Each row of a before or after table is a point. One or more steps were done to the points. Then noise was added and the rows were shuffled. The steps act on how far a point lies along the listed directions, d1 being the first. Name the steps. A step turns or swaps two directions, mirrors them in a line or flattens them onto one, adds a multiple of one to another, or multiplies one. Angles are multiples of 10 degrees, from the lower direction toward the higher: turns from -170 to 170, lines from 10 to 170 but not 90. Use the fewest steps. Two steps may share a direction if one is a turn and the other turns, adds or multiplies; they go together, in the order done. Otherwise the lowest direction goes first.
(in the rows, 128 means zero)

Directions:
(1): [ 82 127 134]
(2): [133  91 156]
(3): [132 157 164]
Before (13 x 3)
[[102 108 105]
 [129 149 130]
 [102 102 125]
 [136 133 151]
 [148 173 125]
 [ 95 114 108]
 [167 155 138]
 [146 149 107]
 [160 138 102]
 [128 110 100]
 [128 147 137]
 [172 112 156]
 [ 96 127  76]]
After (13 x 3)
[[164 174 145]
 [145 144 145]
 [120 152 152]
 [113  85 120]
 [127  77 102]
 [142 146  88]
 [ 92 174 130]
 [139 145 151]
 [127  98  84]
 [158  66  83]
 [153 144 109]
 [139 185 139]
 [131  75 113]]
Steps: swap d1 and d2; multiply d3 by 1.6

Directions:
(1): [132 174 106 139 168 123  99 152]
(2): [ 92 102 116 128 121 134 130 188]
(3): [119 101  87 141 147  80 139 109]
(4): [130 148  86 156  77 140 125 123]
Before (9 x 8)
[[119  97 129 121 106 124 142 131]
 [127 117 160 130 126 143 139 138]
 [107  99 173  90 140 131 140 157]
 [118 116 157 114 120 163 135 152]
 [134 102 179 119 103 144 134 125]
 [140 143  79 152 131 117 113 113]
 [150 169  97 156 122 130 113 100]
 [121 147  66 147  99 127 126 146]
 [124 142  71 144 110 129 116 156]]
After (9 x 8)
[[127  95 136 138 113 116 154 105]
 [137  47 159 125  68 112 169  70]
 [114  65 148 112  77 131 161 116]
 [137 176 117 133 159 154  88 168]
 [152 194 124 138 167 143  90 138]
 [121 157  99 127 155 127 113 171]
 [120 158  89 130 169 124  99 180]
 [123  80 111 130 120 109 157  93]
 [110  78 124 118  97 102 161 108]]
Steps: multiply d1 by 2.5; mirror d2 and d3 in the line at 20 degrees; multiply d4 by 0

Directions:
(1): [105 131 158 115 108  86 114 132  66 138 124]
(2): [132  94 104 132  91 148  90 153 130 172 110]
Before (12 x 11)
[[139 123 101 141 117 117 124 132 131 146 112]
 [122 164 168 128 153 100 157 106  75  90 136]
 [118 171 169 126 187 101 170  76 131  47 164]
 [148 145 126 122 177 143 173  98 174  97 152]
 [148 119  98 136 125 143 125 129 149 141 125]
 [125 106 114 138 128 154 104 157 162 155 106]
 [119 167 162 105 153  85 130 105  82  82 124]
 [107 149 176 106 128  71 138 114  34 115 140]
 [145 152 125 139 174 146 163 102 177 104 160]
 [126 136 118 141 127 146 136 140 152 127 131]
 [142 102  98 134 109 141  98 153 123 167 120]
 [119 121 118 120 111 107 122 120 111 146 124]]
After (12 x 11)
[[129 137 123 135 129  91 137 127 105 128 121]
 [125 146 136 130 139 100 140 114 104 116 131]
 [162 107  90 151 125 192 118 141 172 145 116]
 [ 93 142 168 123 140  95 134 138 102 122 121]
 [161 110  78 127 125 178  90 139 177 131 100]
 [146 145 129 122 175 149 174  97 179  98 152]
 [143 153 129 137 173 142 166  98 167 100 162]
 [156  77  73 136  97 185  90 153 155 178 109]
 [119 129 142 119 127  88 119 135  70 140 131]
 [112 152 144 135 131 124 145 133 129 119 146]
 [123 117 113 120 111 119 122 121 120 151 122]
 [162 118  89 153 163 194 133 105 231 101 141]]
Steps: swap d1 and d2

Directions:
(1): [113 136 121 128 111 119 111 101 133 120 156 210 139  95 123 122 176 125]
(2): [134 103 101 109 138 102 171  62 162 111 124 108 145 118  92 154 124 117]
(3): [179 138 140 158 160 143 117  86 106 125 164 106 136 153 143 135 168 161]
Before (9 x 18)
[[140 109 127 141 148 126 140 104 129 129 143  86 124 140 131 130 142 142]
 [165 119  94 127 149  99 157  45 143 104 150  84 137 144 113 151 133 125]
 [114 135 133 131 108 118 122 143 123 120 115 137 115 141 140 112 103 119]
 [137 113 110 110 131 115 170  92 133 136 126 105 137 114  92 133 119 122]
 [ 78 116  98 126 117  90 149 116 153 121 119 165 137 106  95 117 116 104]
 [111 120 123 108 113 116 136 131 150 136  97 104 127 115 108 117  94 113]
 [119 116 122 111 132 114 150 102 149 126 116  97 133 117 118 147 114 133]
 [125  98 114 102 132 111 158 114 152 122 114 101 132 123 102 134  94 119]
 [ 77 161 130 128  74 137  82 182 126 135 138 249 120  97 147  99 160 101]]
After (9 x 18)
[[109 100 120 101 120 118 150 147 149 129 104 113 126 117 108 123  86 112]
 [ 50 100  82 100 100  70 174 116 180 120  96 175 138  88  68 124  93  79]
 [161 119 141 157 160 137 125 103 114 129 160  82 121 154 142 126 159 159]
 [ 85 122 126 100  96 118 128 167 149 144  76 116 121 107 113 104  76  98]
 [ 53 126  92  90  66 101 137 139 176 117 110 244 129  69  99 125 129  66]
 [134 115 114 112 130 118 165 102 128 135 127 109 132 113  93 126 115 122]
 [101 134 131 123  98 118 121 160 127 122 105 148 112 137 137 106  96 110]
 [113 118 128 112 125 117 143 122 144 129 112  99 128 117 123 138 110 130]
 [192 128 103 146 165 112 145  31 130 105 173  76 136 160 123 149 156 144]]
Steps: add 1 times d1 to d2; multiply d3 by 2

Directions:
(1): [104 124 126 164 130 104 134  76 173 150  92  73  82 153 152  86  92 163
 120 109 127 142 120 139 106 147 103 132 129 121 159 129]
(2): [127 154 117 132  66 149 116 121 103  92 138 100 117 131 166 114 133 108
 119 127  89 149 164 110 100  80 120 167  75  91 115 138]
(3): [120 152 128 124 153 170 145 139 133 126 102 171 167 147 148 104 115 172
 198 111 159 154 161 141 126 146 112 165 129  97 107 152]
(4): [187  85  75 129 118  97 138 127  81 118 112 133  95 162 120 159 102 112
 182 120 133 156 103 122 141 121 109 121 126 117 152 161]
(5): [138  74 181 119 159 157  88 145 108 148 118 130 126 180 156  85 104  94
 119 106 100 101 132 119 122 100 137 131 156 143 113 162]
(6): [ 91 125 154 126 125 125 121 124 115 141 148  83 149 115 101 133 124 125
 162  70 128 118 153 117 203 124 162 123 105  98 182 143]
Before (12 x 32)
[[113 141 125 122 134 120 130 133 126 123 141 124 133 111 109 139 143 134
  133 122 122 114 113 142 153 122 126 126 140 123 126 117]
 [146  91 122 153 159  96 120 122 132 164 109 107  92 162 108 128  89 123
  112 122 123 119 101 126 138 149 117  93 172 145 152 141]
 [125 117 140 134 157 103 125 102 145 144 104 127 124 139 123 116  94 167
  155 102 166 147 138 135 135 188 126 121 140 120 148 141]
 [156 131 106 136 143  93 130 128 155 142 108 149 104 126 122 144 139 148
   94 166 123 120  89 138 105 159 124 115 164 164 128 100]
 [143 119 136 132 183 140 132 143 139 156  86 166 133 178 138  93 104 167
  179 109 152 129 114 142 127 157 113 135 152 133 113 155]
 [125 128 125 113 123 124 129 160 111 122 136 158 158 101  83 184 151  94
  106 131 120 116 113 121 160 119 155 114 136 144 126 103]
 [206  98  88  92  89 137 130 182  25  80 168 176 138 120  84 204 152  60
  169 129 105 124 113  91 171  85 162 112  95 131 114 156]
 [149  30 191 128 190 139  87 127 149 169 116 114  98 182 150  75 112  95
   76 122 124  80  96 120 105 109 138 117 210 165 124 146]
 [ 96 120 144 141 146 131 122 115 152 150 117 133 137 140 128 104 106 143
  140 117 128 129 131 129 140 148 130 125 157 125 151 139]
 [125 130 123 144 136 151 126 123 146 141 110 115 135 143 150 106 112 151
  137 122 121 140 145 129 119 133 111 149 125 107 128 142]
 [120  99 154 105 143 130 108 133 125 149 133 141 137 121 108 137 138 112
  112 119 114 110 106 139 143 123 134 106 146 162 115 136]
 [153  93 117 126 167  97 121 120 121 143 113 154 107 151 117 136 120 113
  101 154 132 114 104 130 121 147 134 111 155 172 119 119]]
After (12 x 32)
[[202 109 100  75 129 149 149 204  42  92 168 232 183  99  59 225 170  76
  177 142 143 109 105 103 188 118 172  93 125 154  92 138]
 [155 124 144 110 150 166 100 162 108 129 110 176 154 164 155 100 129 133
  158 123 110 120 147 126 125 118 138 164 149 125 101 153]
 [177 150  81 127 139 164 159 144 156  99 107 213 146 122 153 127 160 158
  130 200 176 162 124 146  42 134  87 168 163 119  53 112]
 [145 155  96 141 138 148 143 145 115 120 108 169 138 151 132 128 113 144
  161 136 140 156 153 127 118 137  98 151 132  98 100 151]
 [130 140 134  94 134 168 132 195  82 110 135 210 209 109  92 179 158 100
  156 124 130 123 149 120 169 108 158 142 133 119  98 129]
 [119 123 114 163 115 113 126  95 166 153 110  66  89 137 147 107 112 151
   91 131 101 135 118 127 100 134 101 130 123 122 152 118]
 [ 97 152 107 156 103 128 134  90 160 122 114 108 112 131 149  99 107 148
  124 134 115 155 133 127 105 134 110 144 118 105 151 129]
 [111 138 124 159  92 102 119  66 148 122 106  67  79 147 167  89  83 160
  128 104 129 172 159 123  93 157 109 152  91  85 155 146]
 [146 129 116 111 158 157 124 149  96 111 112 195 149 163 141 127 125 121
  158 145 135 137 156 130 116 124 125 162 126 133  83 146]
 [111 140 130 118 131 132 127 139 113 118 143 130 142 118 112 134 142 128
  151 120 120 117 131 140 155 114 126 135 134 114 118 125]
 [121 149  96 179  80 101 125  68 162 120  81  57  43 176 191  68  91 159
  109 122  95 160 125 129  59 111  86 165  82 103 134 137]
 [131 147 119  93 125 157 130 146 120 119 129 184 164 108 120 147 154 138
  152 140 134 145 133 142 119 128 119 145 121 135  83 137]]
Steps: add 1.5 times d3 to d1; turn d2 and d3 by -130 degrees; multiply d4 by 0.7; mirror d5 and d6 in the line at 120 degrees

Directions:
(1): [125 125 159 131 164  93 150 152 137 134 122 159 157 114 131 130 111 164
  73 122 142 129 116 167 122 130  97 164 154 123 111 145 107  91 133 155
 114  83 116  86 139  99 124 118 159 126  92  95 157 113 148 120  84 108
 100 113 122 146 153 185  53 163  87 113]
(2): [117 152  84 163  98 153 138 191 101 122 133 136  77 106 129 131  90  98
 125 132 142 162  83 150 131 147 111 133 108 154 146 123 124 167 104 107
 127 110 138 166 107 103  84  86 100 117 103 129  93 113 145 110 151 147
  92 118 136 135 133 156  93 173 189  91]
(3): [142 164 141 134  76 107 135 131 132 145 104  88 165  93 138 179 112 140
 136 154 194 166 187 127 168 125 102 134 150 127 144  86 155 112 184 164
 131 151 154 104 162 139  94 124 123 110 132 122  79 133 123 146 115 138
 105 126 175 119  97 112 103 116 137 130]
Before (12 x 64)
[[136 122 123 151 140 139 133 125  98 120 138 145 115 141 125 107 116 106
  124 115  95 112 107 140 107 131 148 136 112 123 129 135 124 134 105 112
  127 115 111 149 116 119 121 123 120 118 124 137 144 124 129 126 136 132
  126 124 114 128 142 131 147 152 132 125]
 [120 102 122 122 160 115 129 121 138 115 137 168 123 150 136  84 142 140
  107 105  93 109  95 133 109 125 148 135 125 116  98 165 112 119 101 103
  122 100 101 117 111 104 154 135 138 153 113 119 173 120 133 124 125 116
  130 107  99 145 163 139 129 139  89 119]
 [134 144 179 124 157  85 140 132 146 134 110 128 179 104 140 140 121 173
   92 134 163 135 171 133 136 118  95 159 176 125 125 117 117  69 160 160
  128 103 126  69 157 117 132 143 156 127 111 116 144 116 127 152  88 118
  108 123 132 134 125 149  68 130  75 132]
 [114 120  84 140 112 181 118 148  96 111 134 123  67 137 117  99 137  88
  163 119  98 130  88 114 113 138 151  92  79 160 143 129 130 180  85  93
  131 144 124 178  98 119 117 115  99 129 145 150 104 130 118 118 175 137
  144 125 119 120 125 118 178 122 191 112]
 [148 159 103 131  74 149 113  96 109 134 120  80 117 127 129 144 149 101
  187 151 140 136 157  97 140 128 150  82 105 146 154  94 155 151 147 139
  152 180 136 155 122 151 124 125  97 130 171 154  87 132 105 145 169 156
  153 151 157 109 100  69 193  87 163 146]
 [136 122 123 104 102 136 115  98 120 120 130 114 133 139 131 129 149 124
  148 133 127 124 146  94 142 140 147  96 128 115 136 110 141 146 132 115
  128 154 133 143 133 157 141 151 122 113 150 149 126 153 106 144 137 123
  134 152 136 119  97  99 168  91 145 155]
 [126 138  83 143 103 164 128 155  98 104 147 114  77 127 137 119 119  99
  145 136 122 139 107 130 130 128 120 124 100 138 150 128 132 157  97  98
  134 140 141 173 121 141 105 107  96 124 128 137  94 113 123 132 158 139
  120 123 133 120 113 115 154 138 167 120]
 [140 114 146 112 145 115 120  93 146 130 124 120 163 139 131 144 127 142
  113 136 130 108 165 128 135 125 123 142 146 123 126 117 138  93 158 156
  120 145 123  98 143 140 144 147 140 142 133 132 136 131 122 129 108 110
  142 126 132 131 128 119 138 107  91 152]
 [142 134 172 129 139  77 145 137 137 131 103 128 193 106 139 141 113 173
   85 119 151 140 146 160 136 125 119 152 163 125  95 123 120  72 167 184
  104 103 136  64 155 111 129 116 151 106 108  87 124 130 145 137  92 120
   98 116 154 135 137 169  47 148  75 122]
 [109 107 123 145 152 137 124 141 123 115 130 161 112 143 122  95 124 127
  101 119  93 111  92 143 102 129 134 127 112 139 121 145 107 132 107  97
  128 111 124 157 103  99 128 128 134 126 101 118 147 114 142 120 123 133
  130 118 103 154 154 149 114 153 131 119]
 [122 121 119 134 150 129 131 133 134 125 140 151 110 148 110  91 130 111
  111 109  95  95  92 133  93 122 142 129 113 121 109 150 120 139  87 112
  131 112 108 137  96 119 148 117 133 124 105 127 154 142 135 120 130 127
  139 123  93 131 144 138 147 134 129 123]
 [126 143 112 120 117 122 121 113 123 121 143 111 106 137 125 119 143 108
  131 140 128 126 117 124 133 127 129 122 118 140 136 116 110 144 113 118
  135 141 119 139 121 135 137 117 122 117 144 135 130 117 130 119 136 132
  136 136 124 118 137 124 147 116 128 147]]
After (12 x 64)
[[120 104 121 123 159 115 129 122 138 115 135 168 122 149 137  84 140 139
  106 105  93 110  95 133 109 126 147 136 125 117 101 166 112 118 100 105
  122 102 102 119 110 103 154 134 138 151 112 120 172 120 133 123 125 117
  129 107  99 145 162 139 127 141  90 118]
 [142 114 215  92 196  68 127  74 172 134 112 131 216 133 137 125 160 196
   94 125 134  95 198 112 125 100 117 154 189 101 104 131 114  39 168 169
  129 114 111  39 169 137 183 181 181 141 133 116 186 129 114 165  72  98
  145 132 113 129 129 128 107  91  18 166]
 [125 159  70 159  75 170 134 182  87 106 142 106  65 108 140 135  98  91
  146 145 146 162 104 139 143 133 107 128  98 147 162 115 138 169 102 101
  134 140 152 180 122 133  78  88  85 112 119 136  68 107 131 129 164 150
   99 118 149 122 106 124 133 155 195 105]
 [112 114 124 147 142 134 126 143 122 117 126 154 117 137 124 104 119 130
  102 124 106 119 102 144 110 128 130 128 116 138 126 136 113 131 115 102
  127 115 129 154 108 101 121 126 131 121 103 116 138 113 142 121 121 135
  125 118 112 152 147 145 109 153 133 119]
 [135 101 147 106 163 118 116  83 148 127 131 131 159 153 128 128 139 141
  113 128 111  92 155 126 124 123 133 140 143 120 119 130 131  91 145 148
  119 140 116 100 136 142 161 155 145 148 135 133 155 133 122 127 109 104
  154 129 117 134 135 120 150 105  82 155]
 [121 130 110 144 137 134 134 147 127 124 140 150 102 138 110  98 119 106
  112 113 106 108  86 136  99 124 136 131 112 127 114 143 122 145  88 109
  132 110 114 145  95 114 134 106 126 119 101 127 141 139 139 117 134 131
  127 121  98 132 142 145 137 143 146 114]
 [138 132 117 159 127 142 135 137  93 121 135 141 111 131 127 115 106 101
  127 119 106 124 105 146 112 134 141 138 111 128 137 130 126 138 107 112
  128 115 116 154 117 116 110 114 114 114 120 136 133 121 132 124 139 136
  116 123 122 128 140 136 138 159 145 119]
 [127 128  98 123  95 151 120 129 106 115 138 123 100 134 128 122 131 107
  145 131 124 135 115 104 138 150 141  98 116 129 144 114 135 168 111 100
  127 142 135 165 116 144 124 130 110 109 136 151 114 144 115 131 150 131
  119 147 134 122 104 116 153 116 176 134]
 [121 151 101 132 109 129 124 131 117 123 142 112  94 129 124 121 131 100
  130 141 135 134 106 131 136 132 123 123 112 148 141 112 108 155 108 112
  135 137 122 149 116 130 125 105 115 112 137 134 118 113 134 114 141 137
  126 133 126 120 137 133 137 129 145 137]
 [152 102 217  90 180  54 133  67 165 135 102 126 243 135 135 129 156 204
   89 109 124  96 184 136 126 107 141 145 181  97  72 135 119  33 184 201
  105 117 121  27 173 137 182 163 181 121 133  88 172 146 125 154  70  99
  141 129 137 128 136 141  88 102   6 165]
 [138 174  69 157  54 170 118 144  86 129 127  88  77 113 128 144 121  78
  184 150 146 160 118 115 140 143 138  85  89 166 166  93 150 182 125 120
  152 165 141 185 103 131  95  93  74 122 150 155  64 120 118 131 187 169
  127 144 160 114 108  91 168 122 207 116]
 [108 151  52 171  70 195 129 202  75 111 130 117  35 108 122 116  98  66
  161 130 130 172  70 131 129 153 129 100  69 183 162 110 135 208  81  87
  131 137 140 202  92 101  69  77  75 115 126 149  59 118 131 107 188 156
  107 115 142 123 121 136 140 157 247  82]]
Steps: turn d2 and d3 by 30 degrees; add -1 times d1 to d2
